Every row gives one point. Examples show where two turns around zero, p and q, send a point. Where does a point land after both, in the order given? Backwards means that the second turn is done in reverse. Each puzzle has new turns, and all numbers are rounded.

Turn p:
[-0.18 -0.02  0.55] -> [-0.20  0.24  0.49]
[ 0.09 -0.35 -0.34] -> [ 0.01 -0.47 -0.17]
[-0.27 -0.03  0.05] -> [-0.27  0.05  0.02]
[ 0.00  0.26 -0.10] -> [ 0.07  0.19 -0.19]
[ 0.37  0.13 -0.16] -> [ 0.40 -0.03 -0.14]
Turn q:
[-0.56  0.52  0.10] -> [-0.21  0.59  0.45]
[0.34 0.06 0.12] -> [ 0.31 -0.18  0.06]
[ 0.02 -0.13 -0.34] -> [-0.02  0.07 -0.36]
[-0.14 -0.05  0.17] -> [-0.16 -0.05  0.15]
[ 0.25 -0.21 -0.15] -> [ 0.12 -0.19 -0.28]
[ 0.10 -0.19  0.10] -> [-0.02 -0.23 -0.02]
Where do these land?
p, then q: [-0.05  0.23  0.04] -> [0.14 0.19 0.06]
q, then p: [ 0.27  0.05 -0.59] -> [ 0.37 -0.10 -0.52]
q, then p: [ 0.03 -0.21  0.26] -> [-0.19 -0.19  0.20]
p, then q: [ 0.17 -0.20  0.19] -> [-0.01 -0.29  0.15]
p, then q: [-0.42  0.13  0.10] -> [-0.19  0.37  0.18]

Turn p:
[-0.28 -0.30 -0.02  0.07] -> [-0.30 -0.23 -0.09  0.15]
[ 0.16  0.73  0.18 -0.21] -> [ 0.19  0.58  0.26 -0.44]
[-0.01 -0.33 -0.33 -0.07] -> [ 0.03 -0.37 -0.29  0.01]
[ 0.06 -0.22  0.24  0.02] -> [-0.01 -0.16  0.23  0.18]
[ 0.08  0.11 -0.07  0.20] -> [ 0.09  0.17 -0.11  0.11]
Turn q:
[-0.04  0.03 -0.39  0.28] -> [-0.15 -0.14 -0.41  0.15]
[-0.06  0.21 -0.32  0.30] -> [-0.14  0.05 -0.44  0.16]
[ 0.22 -0.38  0.20  0.07] -> [ 0.19 -0.28  0.29  0.20]
[ 0.02 -0.01  0.46 -0.47] -> [ 0.17  0.19  0.52 -0.32]
[ 0.10  0.30  0.21 -0.21] -> [ 0.20  0.34  0.08 -0.17]
[-0.35  0.22  0.05  0.03] -> [-0.31  0.28 -0.02 -0.03]
[ 0.11 -0.37 -0.21 -0.01] -> [ 0.03 -0.44 -0.02  0.00]
Where do these land?
p, then q: [ 0.35  0.02  0.05 -0.36] -> [ 0.40 -0.09  0.26 -0.13]
q, then p: [-0.07 -0.11 -0.15 -0.33] -> [-0.06 -0.28  0.12 -0.23]
p, then q backwards: [-0.27  0.20  0.00 -0.07] -> [-0.28  0.14 -0.04 -0.13]
q, then p: [-0.08 -0.04 -0.16  0.06] -> [-0.10 -0.09 -0.14  0.01]
p, then q: [-0.22  0.14 -0.26  0.78] -> [-0.30  0.19 -0.74  0.27]
p, then q: [ 0.41 -0.09  0.38 -0.13] -> [0.37 0.07 0.36 0.25]
p, then q: [-0.11 -0.13  0.14  0.04] -> [-0.15  0.01  0.11  0.13]

Turn p:
[-0.28 -0.06 -0.01  0.13  0.08 -0.28] -> [-0.31 -0.10  0.08  0.14  0.16 -0.16]
[ 0.35  0.07  0.12  0.03 -0.21 -0.22] -> [ 0.30 -0.19  0.02  0.07 -0.19 -0.26]
[-0.45  0.46 -0.24 -0.26  0.23  0.41] -> [-0.13  0.74 -0.16 -0.12  0.35  0.16]
[-0.41  0.16 -0.17 -0.01 -0.21  0.33] -> [-0.29  0.43 -0.30  0.01 -0.09  0.09]
[0.23 0.15 0.41 0.16 0.12 0.15] -> [ 0.23  0.12  0.43  0.05 -0.22  0.07]
[ 0.24 -0.18  0.03  0.17  0.54 -0.13] -> [ 0.15 -0.30  0.38  0.12  0.31  0.24]
[ 0.09 -0.32  0.14 -0.16 -0.16 -0.21] -> [-0.04 -0.36  0.00 -0.23 -0.13 -0.15]
[ 0.25 -0.29 -0.28 -0.06 -0.39 -0.05] -> [ 0.11 -0.36 -0.45 -0.03 -0.20  0.01]
Turn q:
[ 0.01 -0.29 -0.23  0.38 -0.24  0.21] -> [ 0.21 -0.27 -0.36  0.19 -0.26  0.18]
[ 0.21 -0.44  0.11  0.04 -0.19  0.15] -> [ 0.40 -0.16  0.04 -0.10 -0.32  0.13]
[ 0.07  0.20  0.41  0.13  0.25 -0.22] -> [0.09 0.29 0.33 0.20 0.30 0.08]
[ 0.14 -0.23 -0.04  0.04 -0.21 -0.21] -> [ 0.27 -0.14  0.02  0.08 -0.13 -0.22]
[-0.57  0.31 -0.24 -0.36  0.05  0.12] -> [-0.77 -0.05 -0.05 -0.13 -0.03 -0.08]
[-0.24  0.14 -0.32 -0.33  0.30  0.03] -> [-0.45 -0.17 -0.06 -0.28  0.25 -0.09]
[ 0.38  0.30  0.30  0.10  0.02 -0.08] -> [ 0.26  0.49  0.06  0.05  0.17 -0.01]
Where do these land?
p, then q: [-0.32 -0.12 -0.13  0.09 -0.05 -0.06] -> [-0.28 -0.21 -0.02  0.16  0.01  0.07]
p, then q: [-0.06  0.29  0.16 -0.24 -0.19  0.30] -> [-0.16  0.38 -0.12 -0.10 -0.02 -0.32]
p, then q backwards: [-0.27 -0.03  0.20 -0.05  0.33  0.15] -> [-0.12  0.16  0.28 -0.22  0.28  0.08]
q, then p: [ 0.16 -0.23 -0.01  0.25  0.13  0.10] -> [ 0.21 -0.11 -0.03 -0.02 -0.07  0.32]
p, then q backwards: [-0.03  0.42  0.32 -0.44 -0.30 -0.01] -> [ 0.43  0.20  0.04 -0.45 -0.36 -0.10]
p, then q: [ 0.33 -0.04 -0.34  0.21  0.55  0.21] -> [ 0.27  0.07 -0.19 -0.24  0.18  0.64]
p, then q: [-0.12  0.06  0.07  0.37 -0.15 -0.35] -> [ 0.09 -0.15  0.09  0.51 -0.02 -0.02]
q, then p backwards: [ 0.32 -0.34 -0.27 -0.20 -0.33 -0.34] -> [ 0.40  0.09  0.17 -0.25 -0.35 -0.42]

Turn p:
[-0.01 -0.50 -0.52  0.21 -0.28 -0.02 -0.01 -0.29  0.40] -> [-0.20 -0.26 -0.12 -0.47 -0.27  0.09  0.12 -0.34  0.58]
[-0.04 -0.35 -0.05  0.32 -0.20  0.06  0.42 -0.25  0.45] -> [-0.05 -0.34  0.26 -0.32  0.06  0.21  0.41 -0.21  0.40]
[-0.24 -0.13  0.09 -0.24 -0.18 -0.25  0.03 -0.09 -0.01] -> [-0.28 -0.14 -0.03 -0.10 -0.14 -0.18  0.19  0.12 -0.18]
[-0.01  0.21  0.27  0.08  0.03  0.19 -0.15  0.20 -0.62] -> [-0.01  0.17 -0.11  0.56  0.04  0.28 -0.19  0.20 -0.31]
[ 0.00  0.35  0.35  0.16  0.35 -0.07 -0.39  0.12 -0.22] -> [-0.07  0.24  0.23  0.40  0.20 -0.08 -0.48  0.03 -0.26]
[-0.05 -0.19 -0.13 -0.14  0.15 -0.19  0.14  0.36 -0.01] -> [ 0.00 -0.17 -0.32 -0.09  0.28 -0.19  0.00  0.16  0.02]
[ 0.31  0.05 -0.13 -0.14 -0.07 -0.31  0.24 -0.10 -0.07] -> [ 0.17 -0.06 -0.18  0.08 -0.04 -0.28  0.28 -0.27 -0.07]
[-0.26  0.07 -0.44  0.20 -0.17  0.14  0.26 -0.26  0.37] -> [-0.12  0.26  0.09 -0.40 -0.02  0.14  0.37 -0.14  0.44]
[ 0.15  0.16  0.29 -0.40  0.43  0.17 -0.15  0.02 -0.36] -> [ 0.28  0.13 -0.06  0.09  0.07  0.03 -0.33  0.09 -0.65]
[ 0.15  0.32  0.27 -0.05 -0.08  0.29 -0.38  0.29  0.07] -> [ 0.27  0.16  0.24  0.26 -0.18 -0.02 -0.36  0.37  0.03]
Turn q:
[-0.18 -0.10  0.02  0.26  0.10  0.00  0.22 -0.01 -0.01] -> [-0.09  0.10 -0.09  0.30  0.03  0.12  0.18  0.05 -0.07]
[-0.18 -0.09  0.04 -0.19 -0.13 -0.07  0.12  0.14 -0.05] -> [-0.23 -0.18  0.12 -0.04 -0.09  0.05  0.04  0.08 -0.13]
[0.09 0.14 0.17 0.28 0.45 0.26 0.25 0.40 0.46] -> [-0.02  0.59 -0.01 -0.08  0.30  0.30  0.27  0.44  0.17]
[ 0.44 -0.15  0.03 -0.03 -0.20  0.58 -0.22 -0.08 -0.20] -> [ 0.58 -0.14  0.04 -0.11 -0.01  0.37 -0.42 -0.04  0.02]
[-0.04 -0.26 -0.05  0.13 -0.24  0.12  0.20  0.02  0.17] -> [ 0.08 -0.12  0.10  0.16 -0.20  0.26  0.22  0.09  0.09]
[ 0.15 -0.06 -0.53  0.12  0.24 -0.26 -0.33  0.08 -0.76] -> [ 0.32 -0.19 -0.66 -0.08  0.02 -0.41 -0.10 -0.13 -0.61]
[ 0.09  0.04 -0.15 -0.48 -0.17 -0.22  0.06 -0.45 -0.37] -> [ 0.06 -0.29  0.33 -0.03 -0.08 -0.34 -0.16 -0.49 -0.32]
[-0.03  0.23  0.07  0.15 -0.38 -0.42  0.11 -0.08 -0.30] -> [-0.17  0.06  0.00  0.25 -0.49 -0.34 -0.19 -0.07 -0.16]
[-0.09 -0.39  0.23 -0.04  0.01  0.21  0.08  0.29 -0.03] -> [-0.06 -0.23  0.06  0.07  0.14  0.34 -0.03  0.38 -0.08]
[-0.07  0.13 -0.26 -0.28  0.13 -0.08 -0.11  0.11  0.27] -> [-0.11 -0.01  0.00 -0.42  0.09 -0.11  0.25 -0.08  0.09]
[ 0.13  0.17  0.50 -0.02  0.02 -0.20 -0.33 -0.44  0.76] -> [-0.07  0.16  0.34  0.06  0.22 -0.33 -0.10 -0.04  0.95]
[-0.30  0.34 -0.07  0.10  0.19  0.08 -0.05  0.02  0.04] -> [-0.27  0.27 -0.24 -0.09  0.09  0.07  0.03 -0.19  0.04]
Where do these land?
q, then p: [-0.15 -0.05 -0.16  0.26  0.23  0.03  0.64 -0.04 -0.01] -> [ 0.07  0.27  0.06  0.34  0.32  0.38  0.35 -0.09 -0.03]
p, then q: [-0.08 -0.01 -0.26 -0.60  0.15 -0.02  0.10  0.04 -0.03] -> [ 0.04 -0.10  0.06 -0.37 -0.15 -0.25  0.06 -0.11 -0.46]
p, then q: [ 0.06 -0.07 -0.13  0.20 -0.20  0.01 -0.08  0.36  0.09] -> [ 0.05  0.02 -0.09 -0.10 -0.04  0.04  0.30  0.20  0.30]
q, then p backwards: [ 0.04 -0.25  0.97  0.28  0.21 -0.02 -0.25 -0.06 -0.17] -> [-0.08  0.10  0.26  0.42  0.22 -0.01 -0.44  0.84 -0.15]
q, then p: [ 0.00 -0.19 -0.26 -0.46 -0.19 -0.15  0.18 -0.19  0.12] -> [-0.06 -0.47  0.12 -0.02 -0.04  0.08  0.29 -0.05 -0.35]
q, then p: [-0.10 -0.23 -0.04  0.10  0.23 -0.05 -0.13 -0.15 -0.01] -> [-0.01 -0.05 -0.09 -0.13  0.25  0.04 -0.05 -0.25  0.10]
p, then q: [ 0.28  0.04 -0.15  0.34  0.28 -0.06  0.39 -0.02 -0.09] -> [ 0.32  0.28  0.08  0.19  0.37 -0.06  0.18 -0.24  0.04]
p, then q: [ 0.09  0.19 -0.13 -0.08 -0.64  0.43 -0.33 -0.01 -0.14] -> [ 0.08  0.13  0.01 -0.18 -0.73  0.33 -0.10  0.10  0.28]
p, then q: [ 0.00 -0.05  0.35 -0.20  0.14  0.03 -0.29 -0.06  0.35] -> [-0.12 -0.31  0.06 -0.05  0.07 -0.19 -0.41  0.27  0.05]
q, then p: [-0.12  0.62 -0.20  0.17 -0.21 -0.21 -0.23  0.12 -0.12] -> [-0.28  0.39 -0.14 -0.08 -0.46 -0.32  0.25  0.02  0.09]
